Every row gives one point. Each copy is the shape, with its points in the same order, stretched, turned, moved and blurred by noise. Is it also mirrored, or only turned?
In the rows, zero is written as 128.

Shape, 7 rows:
[[132 164 107]
 [ 93  67 176]
 [104  57 114]
 [ 94 107 181]
 [ 92 101  82]
 [174 128 112]
 [178 170 168]]
Copy 1 (7 x 3):
[[138 163 115]
 [123  72 234]
 [160 119 225]
 [103  84 193]
 [142 183 199]
 [168 125 117]
 [124  81  81]]
Copy 1 is: mirrored
Copy 2, 7 rows:
[[139  91 125]
 [ 58 177 175]
 [ 70 151 105]
 [ 76 151 189]
 [ 74 102 111]
 [160 140 103]
 [170 141 163]]
Copy 2 is: mirrored
Copy 3:
[[161 146 146]
 [ 60 107 149]
 [ 93  81 105]
 [ 82 129 175]
 [138  79 119]
 [136 157 103]
 [129 203 153]]
Copy 3 is: mirrored

Shape (10 x 4):
[[100 165 122 142]
 [176 105 131 189]
 [124  93 132 202]
 [144  86  91  66]
 [145 113 124  74]
 [148  79 140  54]
 [174 139 141 199]
 [165  94  70  56]
 [126 176 109 133]
 [103 142 151 197]]
Copy 1, 10 rows:
[[112 157  86 116]
 [169 125 128 207]
 [119 133 149 186]
 [168  50 128  93]
 [181  95 123  91]
 [196  75 159  76]
 [168 153 112 207]
 [181  36 110 102]
 [137 151  71 125]
 [108 180 125 162]]
Copy 1 is: only turned
Copy 2:
[[ 87 154 149 145]
 [164  74  84 159]
 [124  71  79 152]
 [177 108 181  95]
 [168 132 160  97]
 [191 115 152  68]
 [141 101  70 182]
 [202 108 195 120]
 [107 138 158 176]
 [ 72 117  83 161]]
Copy 2 is: mirrored

Shape:
[[160  64  33 147  77 128]
 [134 147 151  69 166 157]
 [152 162 113 120 146 105]
 [105 148 132 158 144 157]
 [ 96  73 155  43 138 108]
 [131  96 151  59 129 138]
 [127 176 142 125 114 116]
 [127 148  79 144 164 111]
 [149 189 141 183 133 145]
 [190  48  86 182  96  98]
 [132 146 128  72 151 156]]
Copy 1, 11 rows:
[[175 141   8 107 181 118]
 [ 78 167 179 124 107 165]
 [134 160 136 137 127 109]
 [119  94 134 166 110 156]
 [ 66 132 179  46 168 136]
 [ 86 151 156  67 132 156]
 [125 123 143 129  89 106]
 [132 144 114 183 159 118]
 [166 111 128 170  79 148]
 [223 125  63  78 186 149]
 [ 80 162 156 128 109 148]]
Copy 1 is: only turned
Copy 2:
[[132  93 106 230 137 193]
 [159 141  82  90 159 107]
 [145 122  96 134 106  99]
 [109 159 147 110 119 110]
 [209  92 100 149 217 117]
 [188 107  92 125 185 135]
 [157 143 133 113  90 100]
 [115 137 105 167 117  95]
 [ 99 152 146  86  60 102]
 [117  39 128 192 130 175]
 [161 147  80 112 152 118]]
Copy 2 is: mirrored
Copy 3:
[[155   7 146 129 131 162]
 [137 149 101 107 108  46]
 [153 131  96 145 131 131]
 [ 94 123 112 148 152 127]
 [133 142 134  43  44  94]
 [151 128 145  83  82  69]
 [123 153 128 163 113 128]
 [116  94  72 143 144 149]
 [113 145 112 182 178 140]
 [170  48 175 113 163 186]
 [137 125 102 115 102  62]]
Copy 3 is: mirrored
Copy 4, 11 rows:
[[213  40 128 207 149 104]
 [146 129 155  70 171 175]
 [188 143 107 118 135 151]
 [111 131 144 146 111 172]
 [134  65 120  57 201 101]
 [150  87 157  71 187 120]
 [164 142 131 100 104 137]
 [173 126  80 160 129 174]
 [143 182 156 148  87 166]
 [188  94 136 208 169  65]
 [160 112 148  84 160 175]]
Copy 4 is: only turned

Shape (10 x 6):
[[122 186 214 139 176 176]
 [ 80 196 164 117 121 167]
 [ 89 158 155 121 109  93]
 [107 182 107 174  97 150]
 [172  88 108 111 105  78]
 [156 102  82 116 115 113]
 [169 133  76 102 120 103]
 [119 148  78 201  95 158]
 [104 148  88 166 166 136]
 [ 99  71  57 124 118 138]]
Copy 1 (10 x 6):
[[151 211 105  28 203 111]
 [ 93 209  86  92 162 105]
 [117 172 125 124 140  57]
 [132 208 100 177 161 128]
 [176 103 182 161  68 106]
 [161 106 147 172  83 138]
 [169 108 122 167  66 121]
 [153 190 122 215 164 163]
 [159 139  85 159 185 135]
 [114  91 144 191 117 166]]
Copy 1 is: only turned
Copy 2 (10 x 6):
[[ 86 165 216  46 169 181]
 [121 194 155  81 114 178]
 [127 175 165 130 103 107]
 [175 181 150 164 129 199]
 [142  66 145 175 101 111]
 [161  82 112 168 128 133]
 [176  78 134 144 111 134]
 [185 159 137 207 156 211]
 [180 145 132 148 191 145]
 [156 111  53 179 162 138]]
Copy 2 is: only turned
